Every row gives one point. To make a cloud, some directions were put in groups of two or more. Within a group, all points are equally far from the middle, so they leave a hole (a ring in 2 directions, a hollow ball in 3). The other directions are filled evenly. Then the cloud was stretched, turned, moved and blurred a little. How many holes are there, and how many directions does each take, smallest first?
(in the rows, 128 means zero)

Cloud, 21 rows:
[[ 88 110 141]
 [133 128 186]
 [ 84 136 107]
 [191  97 123]
 [177 154  86]
 [115 158 160]
 [161 151 133]
 [100  77 158]
 [179 146  75]
 [157  83  96]
 [186  85 108]
 [132  73 117]
 [112 139 179]
 [158 118 180]
 [131 124  59]
 [137 115  67]
 [191 100 129]
 [127 145 170]
 [168 126  59]
 [ 99 130 183]
 [131 126  58]]
Holes: 1 (2)

Cloud:
[[225 163 159 112]
 [192 140  84 112]
 [151 152 214 117]
 [109 142 130  69]
 [ 81 135 192 104]
 [182 137 154  99]
 [190 132  83 112]
 [147 123 105  64]
 [174 131 127 130]
 [ 89 172 169  79]
 [ 77 139 167 121]
 [ 94 102  99 102]
 [195 125 185  79]
 [114 142 162 153]
 [111  71 156 140]
 [161 126 198 110]
 [169  94 113 113]
 [119 161 145 113]
 [103 113 168 140]
 [131 165 128 149]
 [118 102  71 107]
 [167  70 134  77]
 [179 132 122 122]
 [123 139 107  89]
 [ 90  68 115 141]
 [ 84 100  94 144]
 [111 120 196 123]
 [ 70  97 147 137]
 [164 114 201  68]
 [139 148 194 151]
 [180 173 116  78]
 [136  81 137 115]]
Holes: 0

Cloud, 48 rows:
[[127 157  76 179 146 146]
 [ 97 187 183  97  91 191]
 [104 183 141 135  84 132]
 [126 120  74 132 181 143]
 [ 92 129 161 142  80 103]
 [139 145  69 157 191 158]
 [ 50  98 165 142 152 164]
 [ 45 123 178 118 115 107]
 [ 68 149 125 167 109 172]
 [102 140 116  93 190 194]
 [136 118 193 105 197 102]
 [122  78 192 140 124 173]
 [158 103 203 162 151 110]
 [138 110 191 143 140 190]
 [ 35 137 161 141 150 157]
 [ 94  80 103 147 107 102]
 [131  68 107 116 122 112]
 [174  83 154 158 176 148]
 [ 87 187 192 145 123 149]
 [150 137  96 116 128 143]
 [ 82 139 110  96 127 156]
 [ 98 121 175  71  94 126]
 [103 110 195 175 113 121]
 [151 155 195 118 183 107]
 [ 42 157 118 150 130 160]
 [126 117 190 126 104 195]
 [165 129 130 102 163 163]
 [161 137 131 194 135 128]
 [ 85 118 131  82 121  97]
 [ 63 100 161 181 139 156]
 [140 114 204 138  62 182]
 [ 92  87 118 141 108 195]
 [138  93 156 198 155  99]
 [132 122 107 104 132 117]
 [135 122 195  78 175 131]
 [ 77 116 200 109 120 145]
 [145  93 126 111 180 101]
 [141  61 109 131 116  85]
 [127  97 103 108 151 163]
 [ 85 119  98 177 163  88]
 [119  94  98 178 102 111]
 [149 141 185 104 179  55]
 [127 118 145  84 176 153]
 [136 101 118  97 161 139]
 [182 134  94 138 117 153]
 [129 129 182  83 196 125]
 [185 147 148 188 147 158]
 [ 95 152  89 209 140 161]]
Holes: 1 (3)

Cloud, 106 rows:
[[110  83 161 130 150 166 150 221 115]
 [170 142 144 183 153 155 166  59 154]
 [127  89 181 165 117 128  92 123 102]
 [ 99 143 159 113 109 162 110 122  84]
 [130 145 108 134 125 124 192  67 134]
 [160 190  90 153 111 108 142 153 107]
 [143 140 191 114 123 126 108 151 115]
 [129 138 123 155  46 104 154 146 147]
 [122 129 148 151  70 109 120 111 103]
 [170 111  98 105 146 157 166 121 174]
 [201 112 140 146  99 151 127 127 168]
 [ 95 190 100 116 126 112  99 104 162]
 [141 102  78 141 107 144 185 173 157]
 [184  88  91 128  95 137 106 119  91]
 [115 124  79 147 116  76 214 136 140]
 [101  73 128 123 139 105 108 216 138]
 [131 186  84 125  97 134 108  66 127]
 [114 155  46 157 162  93  94  98 117]
 [139  89 137 131 208 114 152  80 132]
 [ 98 114 110 143 229 111 100 125 112]
 [ 92 116 155 177 202 110  88 114 132]
 [ 99 158 136  92 140 116 182 120 137]
 [163 125 111 111 174  70 125  77 170]
 [111  81 100 170 105 158 145 135 177]
 [111 181 128 103 101 124 164 110 102]
 [107  62 134 135 138  70 180 189 130]
 [131  53 147 152 186 134 103  99 175]
 [169 122 166 131 155 115 118 109  96]
 [ 95 106 103 125 167 121  54 171  94]
 [ 66 148 102 111 114  84  97 192 139]
 [108  84  49  93 118 116 153 118 139]
 [ 54 174 116 131 188 123 138 168 161]
 [126 125  69 105  98 185 162 131 130]
 [189 145 133 170 137 131 154 132 209]
 [123 171 128 125 157  85 160 204 203]
 [124  69 126 127 142 137  41  91 115]
 [196 149 115 143 148 131 149  82 190]
 [ 42 145 140 127 151 157 143 207 139]
 [ 88  91 182 142 124 133 157 221 161]
 [195  87  78 155 135 103 122 101 106]
 [ 94  93 103 137 136  99 155 167 202]
 [ 84  92 126  69  93  98 115 141 132]
 [149 138 103 118 164 186 123  87 158]
 [ 53 113  82  92 140  85  78 167  85]
 [119  80  94 128  77 156 137 139  69]
 [107 100 126 112 172 100 201 165 148]
 [141  26 152 123 153 127  70 111 125]
 [160  71  83 143 120 169 170 113 126]
 [157  72 115 190 140 145 134 131 183]
 [161 114  81 133 115 101 218 105 147]
 [132 119 123 145 169 101 147  44 108]
 [189 149 139 173 134 143 140 159 199]
 [111  81 118 104 127  53 186 152 118]
 [157 153 162 178 167 119 149 182 124]
 [138  96 104 104  45 120 120 127 137]
 [112 169 174 153 188 140  94 120 144]
 [ 77 128  57 118 185 118 125 129 139]
 [138 121  90 132 192 127 160 160 181]
 [136 176 142 125 191 100 126 172 108]
 [185 164 110 150 149 138 147  67 184]
 [119 139 135  98 167 121  79 134  75]
 [182  97 204 182 137 174 172 141 166]
 [173 106 134 176 149 143 129 147 195]
 [123 121 205 166 138 173  99 173 123]
 [155 195 149 160 109 130 215 115 190]
 [118  66  79 141 170 139  74 140 108]
 [ 82 151 160 157 171 132 192 161 190]
 [124 137  72 103 101 165  78  91  89]
 [133 152 130 100 147  78 195 141 134]
 [172 172 139 167  76 123 128 129 143]
 [122  77 142 133 165  61 130 194 126]
 [123  82  99 119  38 132 124 112 129]
 [ 99  88 153 201 172 146 130  95 134]
 [124 108 118 138  73 178 178 100 144]
 [ 70 189 153 107 124 109 128 179 165]
 [107 127 117 101 184  77 155  82 132]
 [186  52 170 173 136 144 139  89 121]
 [101  88 106 135 229 119 130 129 135]
 [107  84 114 123 217 119 132  96 117]
 [150 116 116  97 178  52 137  91 158]
 [169 119 178 153  94 106 187 136 162]
 [ 97 130 140 130 146  70  91 196 134]
 [142  80 152 124 192 135  82  94 101]
 [ 52 109 156 135 137 146 157 207 158]
 [123  51 169 208 180 145 145 121 150]
 [164 143  72 122 164 110  82 107 103]
 [141 148 109 154  73 133 136 197 138]
 [110  65 152 152 150 141  59 156 139]
 [ 92 142 165 133 134  77 100 175 138]
 [126 167 102  94 195 136 129  98 150]
 [114 162 104 170 107 163 211 167 183]
 [ 90 208  52  99 131 107 149 162 149]
 [171 124 121 148  99 152 190 115 204]
 [ 95 106 116 126 138  78 153 141 208]
 [122  54 184 185 135 182 131 132 133]
 [150 143 136 125 215  93 158 168 155]
 [163 101 129 135 119  86 147 142  85]
 [153 122 208 176 189 156 130 174 170]
 [ 73 169 119 121 164  53 149 179 153]
 [123 124 117 168 174 190 105 162 169]
 [168 118 134 153 168 126 126  95  80]
 [128 101 126 173 127 165 153  53 133]
 [140 154 118 122 162  69 175  94 115]
 [188 119  72 141 143 103 184  67 151]
 [171  56 118 139  83 126  87 103 130]
 [144 131  78  84  77  60 131 102 141]]
Holes: 3 (2, 2, 4)

Cloud:
[[130 146 148  84 135 170 127 135 108]
 [146 120 152 134 146 140 133 146 146]
 [149  73  91  97 148 136  99 135 114]
 [160  48 102 120 138 124 121 159 122]
 [ 89 111 124  84 114 150 164 127  93]
 [158 122 158 141 161 106 190 143 130]
 [105  86 149  90 195 141 145 177 155]
 [136  83 143 114 117 127 153 160 133]
 [137 129 110 115  77 131 167  85 156]
 [106  89  99 118 155 191 126  83 115]
 [144 126  51 106 127 120 215 142 104]
 [104  65  65  73 117 100 138 132  98]
 [ 86 108 114  77 114 160 166 185 113]
 [123 104 112 113  49 177 163 123 138]
 [146 111 129 109 131 133 133 208 211]
 [137 150 113 102 151 103 155 141 180]
 [148  35 136 140 157  99 125 144 157]
 [165  64  85 144 133 162 107 102 102]
 [137  76  99 118 140 169 141 142 112]
 [128 125 136  68 103 102 160 165 130]
 [142  31 135 142 174 118 113 123 160]
 [154  72 101 160 137 129 124  83 127]
 [103  73 123 106 157 158 133 140  57]
 [ 87  91   7  66 136 147 138 116 110]
 [ 81 101  97 118 141 162 114  95  79]
 [117  69 188 144 139 125 116 107 118]
 [120  85  67 106 171 140 165  69 129]
 [124 110 196 118 143 105 119 116 102]
 [ 73 107 130 118 146 169 168 124  78]
 [182  62  94 101 139 155 110 108 151]
 [144  86  65 103 104 204 123 124 152]
 [101 130 145 114 171 100 174 139 166]
 [103  96  83  79 154 128 117 199 116]
 [ 93 135 117  84 104 179 168 156 127]
 [124  35 107 104 135 112 109 115 159]
 [ 79 100 151 139 158 159  97  83 123]
 [138 117 156 125  98 158 144 176 152]
 [ 97 103 149 135 210 146 148 138  56]
 [146 103 170  91 147  97 170 136 128]
 [127 164 122  82 150 107 160 154 143]
 [104 112 113 116  72 150 166  91 140]
 [158  94 156 164 137 148 167 101 103]
 [174  51  82 124 151 159 162  85 131]
 [121  84  63 104 140 109 168 104 109]
 [108 117 130 116 182 132 130  76 184]
 [ 95  77 164 107 122 111 133 146 117]
 [126  80  56  77 124 186 102 113 152]
 [176 126 107  83 124 133 139 121 126]
 [103 131 202 108 163 120 138 161 137]
 [102  91 159 125 111  96 150  77 134]
 [131  92 142 160 113 113 147 127 108]
 [167  76  66 110 108 162 149  85 147]
 [156 134 123 126 140 130 182  68 159]
 [112  93 103 124 132 122 156  85 172]
 [130 175 145 102 115 142 163 130 118]
 [107  62  92  81 152 144 117 150 119]
 [168 108  52 131 123 122 161  48 103]
 [144  79 114  97  89 135 102 118 189]
 [138 103  85 127 147 125 129 128 176]
 [119  98 172 135 137 113 154 165 117]
 [162 106 159 147 201 110 149 146 123]
 [108  90 112 141 123 150 184 173 105]
 [ 86 150 177  97 118 121 150 146 122]
 [107 128 141 145 113 113 180 104 137]
 [135  78  33  82  86 144 117 129 129]
 [ 59  95 141 144 136 108 150 113  82]
 [148 100  82 117 114 129 119 129 129]
 [140 135 134  99 114 127 148 151 127]
 [128 134 125 129 157 154 130 153 116]
 [ 81  82 145 138 126 130 159 166  48]
 [104  75 179 131 141 106 137  98  65]
 [161  93  92  81 104 142 109  75 123]
 [ 89 130  86  82 128 130 205  99 105]
 [172 110 117 141 137 130 147  58 170]
 [117  74 129 142 133 112 140  82 114]
 [ 96  43 149 142  95 112 128 146  83]
 [126 106 114 127 158  89 174 183 149]
 [118 123 162 139 142 136 143 172 143]
 [ 94  78 161 160  87  90 145 120 125]
 [118 133 155 110 152 213 124 143 111]
 [125  81 109  88 167  93 135 155 120]
 [ 94 135  98  86 172 171 129 149 149]
 [ 99  51 178 113 107  94 125 119 164]
 [131  52  84  96 135 139 130 187 109]
 [101  76 102 132 135 128 131 131 179]
 [120  64 103 154  97 169 129 120  72]
 [131  66  93  79 109 132 112 151 128]
 [121  77  72 115 119 158 136 146 133]
 [119 134 113  93 133 102 209 135 132]
 [113  89 174 128 115  98 159 104  90]]
Holes: 0
